Each row of a before or after table is a point. One or more steps were done to the points. Then noise was added and the rows were shuffled. The steps act on columns, c1 being the first. What was done? A step turns or swaps two columns, mirrors them in a line or flattens them onto one, adds a multiple of one to another, or multiplies or shifts one. Angles are multiples of 10 degrees, from the lower column toward the higher: turns from -170 to 170, lines from 10 to 170 but not 90. Use the fewest steps. Two steps may share a column if one is a turn and the other turns, adds or multiplies; they go together, in the order done. Otherwise the lowest column goes first.

Before, 14 rows:
[[ 40 -20]
 [ 32  20]
 [ 73 -14]
 [ 29  19]
 [-19  -3]
 [ 15 -78]
 [-14   0]
 [ -2 -11]
 [ 20 -51]
 [ -1  41]
 [-32 -58]
 [ 33  62]
 [ -7  -1]
 [ 49 -39]]
After (14 x 2):
[[-26 -14]
 [ 26 -60]
 [ 38   8]
 [ -2 -23]
 [ 97 -23]
 [ 41   9]
 [-43 -66]
 [ -2  30]
 [ 19 -88]
 [ 45  52]
 [-17  -9]
 [ -8 -13]
 [ 63 -50]
 [ 52 -29]]
Steps: multiply c1 by 1.3; shift c2 by -10

Before (10 x 3):
[[ -6  10  -1]
 [-32  22 -19]
 [ 12  10 -10]
 [-46  16  20]
 [-19  20  38]
 [-43   1   8]
 [ -7   0  -6]
 [  5   1   9]
 [  8  11 -19]
 [-48   0  19]]
After (10 x 3):
[[ 24   7  -9]
 [-15  -1  -7]
 [-96   5  20]
 [-38  31  39]
 [-85   2   8]
 [-92  22  21]
 [-63  15 -19]
 [ 17   6 -19]
 [  9   2  11]
 [-14   9   1]]
Steps: multiply c1 by 2; add 0.3 times c3 to c2

Before (14 x 6):
[[ 11 -28  38  74 -50  64]
 [ 49  63  39  11  23 -34]
 [  3 -25  89  43  31  29]
 [-42 -42  57 -54  -2   3]
 [  3  -5  39  40 -49 -55]
 [  6 -50  42 -23  -9  -1]
 [  7  13  29   2 -52 -54]
 [ -8  21 -19 -43 -53  52]
 [ 42  18  52  44   3 -21]
 [  2  72 -34  42 -48  64]
 [-19  51   0 -11   8 -26]
 [ 40 -26  34  42 -45   2]
 [ 47 -29 -43 -20 -20 -27]
 [ 95 -51  -3  16  69 -23]]
After, 14 rows:
[[ 94 -32  -3 -43  68   6]
 [  3 -49  91  -9  31  32]
 [  7   2  30  13 -51 -51]
 [ 40 -48  34 -11 -45  14]
 [ 43 -36  53  32   3  -9]
 [ 47   8 -41 -34 -21 -12]
 [ 12 -79  39  -1 -51  68]
 [ 50  11  40  63  21 -20]
 [  2 -39  39  11 -49 -55]
 [  3 -14 -34  81 -48  64]
 [ -8  47 -19   4 -53  49]
 [-19  28   0  45   6 -32]
 [-41  36  56 -58  -2  -9]
 [  7   4  42 -56  -8   0]]
Steps: add 0.3 times c1 to c6; turn c2 and c4 by 70 degrees

Before:
[[-35   0  27   9 -68 -61   0 -30]
 [ 19   6  53  21 -23 -79 -30 -32]
 [ 24  21  64 -32  14 -41   3 -24]
 [  1  84 -48  40   2  10  53  81]
 [ 71  31   5  50   7 -23  -4   1]
 [-53 -23   6  -1 -32 -41 -28 -69]
 [ -5 -13  42  -3  11 -53 -18 -16]
 [ 83  -5 -40 -20 -57  50 -20  37]
 [ 37  25  17  19  12 -20  64 -28]
 [ 73  79   9  44 -10  59 -20  56]
 [-52   6  43 -21 -48 -52 -13 -16]
 [-39  62 -28  73  53  29  28  43]
 [-78  69 -12 -29 -57 -48 -34 -65]
 [  5  66 -58  34  62 -31  29  58]]
After (14 x 8):
[[-30  39 -54  74  50 -28  29   3]
 [ 72  27  -7  28   4 -51  -5  -6]
 [ 11  31  45 -36 -27 -75 -28   1]
 [ 68  72 -33  69 -11  16 -19  -1]
 [ 15  28 -82   4  61 -45  25   0]
 [-54  27  37 -48 -47 -24 -13   0]
 [-83  54 -48 -55 -58 -19 -34   1]
 [-14  10  46 -35  11 -41 -17   4]
 [ 16  47 -84  35   3 -22  53  -2]
 [-60 -17  20 -27 -34 -29 -26  -1]
 [-35  12  23 -32 -70 -54  -4   3]
 [ 60  25   6   0  11 -28  69   4]
 [ 78 -24 -33  18 -57  51 -25  -4]
 [ 23  53  42 -50  16 -10   6  -2]]
Steps: add 0.3 times c7 to c1; turn c2 and c3 by -30 degrees; turn c4 and c6 by -40 degrees; multiply c8 by 0

Before:
[[ -7  34 -31  30  39 -60  13 -15 -24 -50  49]
 [-11 -25 -42  30  21 -56 -16  16  17  24 -37]
 [  5  20 -28 -38  -3 -22  19 -17 -39  -9  43]
 [ 31  47  26 -27  13 -23 -31 -37 -25  30  11]
 [-33  42   3 -18  28   5  12 -61 -64   1  35]
 [-15  48 -53 -23  45 -16  10 -52 -12 -15  18]
 [  3 -51  -9  40  20 -23 -37  17  11  88 -39]
 [-41 -15 -32 -20  54 -95 -17 -24 -13 -28  23]
 [ 28 -62   5  17  36  -5 -20   0   8  31 -57]
 [  7   1  23  -3 -35 -22 -30 -71 -17  29 -23]
 [-24  -6 -18  11  46 -74  34  18   4   8 -34]
 [ -3 -38 -39  25  61 -72  37 -15  26  26   8]
 [ 35  24 -11 -11   2 -32 -24 -59 -78  28 -12]]
After (13 x 11):
[[ -5  55 -34  29 -15 -60  72 -17  23  32   8]
 [-24  66 -16   7 -16 -27  52  20   5  11 -32]
 [-41  86 -37 -21  34 -45  45 -23 -15 -24  23]
 [ 30  40  30 -29  34  37   1 -35 -23  25  13]
 [-15  29 -52 -18   8  36  48 -52 -16  -7  21]
 [ 35  39  -6 -46  23   9  -9 -61 -38  25 -10]
 [ 28 -19  12  13  28 -59  26   1  11  29 -56]
 [  2  28 -30 -39 -22  11   5 -17 -37   0  43]
 [-32  10   0 -43  -1  41  31 -60 -35   1  33]
 [  6  20  28 -10  18  -6 -42 -75  -9  22 -22]
 [ -5  66 -36   6  -2  10  40 -18   4 -43  49]
 [  3   6   8  29  38 -60   7  18  23  90 -39]
 [-13  43 -37  27  24 -40  14  15  23  32 -37]]
Steps: turn c2 and c6 by 70 degrees; turn c3 and c10 by -10 degrees; flatten c4 and c9 onto the line at 40 degrees; turn c5 and c7 by 70 degrees

Before, 8 rows:
[[  0  -4   4  -2   1 -11  19 -10  14  15 -13 -10]
 [ -1 -15   4 -11 -10   2  -2   4   8  -7  -1 -22]
 [  2  -7  29   9   7  23  12   3  -5  11   2  23]
 [ -4 -29 -15  -7  -2 -10  12  -9  -7 -20 -10  28]
 [  4   2  18  -7   1   3 -24  13  16   4  14  10]
 [ 14 -10   6  24   3  -2   7 -21   5  18   2  12]
 [ 27   9   0 -17  14  -1  24  18  10 -10   9   5]
 [ -2  13  12  -8  32  17   9   3  12   0  12   7]]
After, 8 rows:
[[  1  27  -6  -1   4 -11  16   2 -20  -3  11   0]
 [ -2  16   2  10 -29   2  -5  12  -2  10   4 -15]
 [ 24  40  -8  20  40  -2  21   6  -2  13  -3  -5]
 [  2  23  -1  -8  21  24   2 -11  -1  -9  -5  12]
 [ -2  42  -2  11  96  18   3  -3 -10   5  -8   4]
 [ -5   2  -5   4  -5  -8  16 -18  16  14  12  22]
 [  4  32  11  11   4   3 -28   0 -17   6 -10   0]
 [ 14  19  -2 -23  10  -2   4 -13 -13 -14 -10  17]]
Steps: shift c2 by 30; flatten c3 and c7 onto the line at 110 degrees; turn c4 and c11 by -160 degrees; multiply c5 by 3; flatten c8 and c12 onto the line at 130 degrees; turn c9 and c10 by 150 degrees
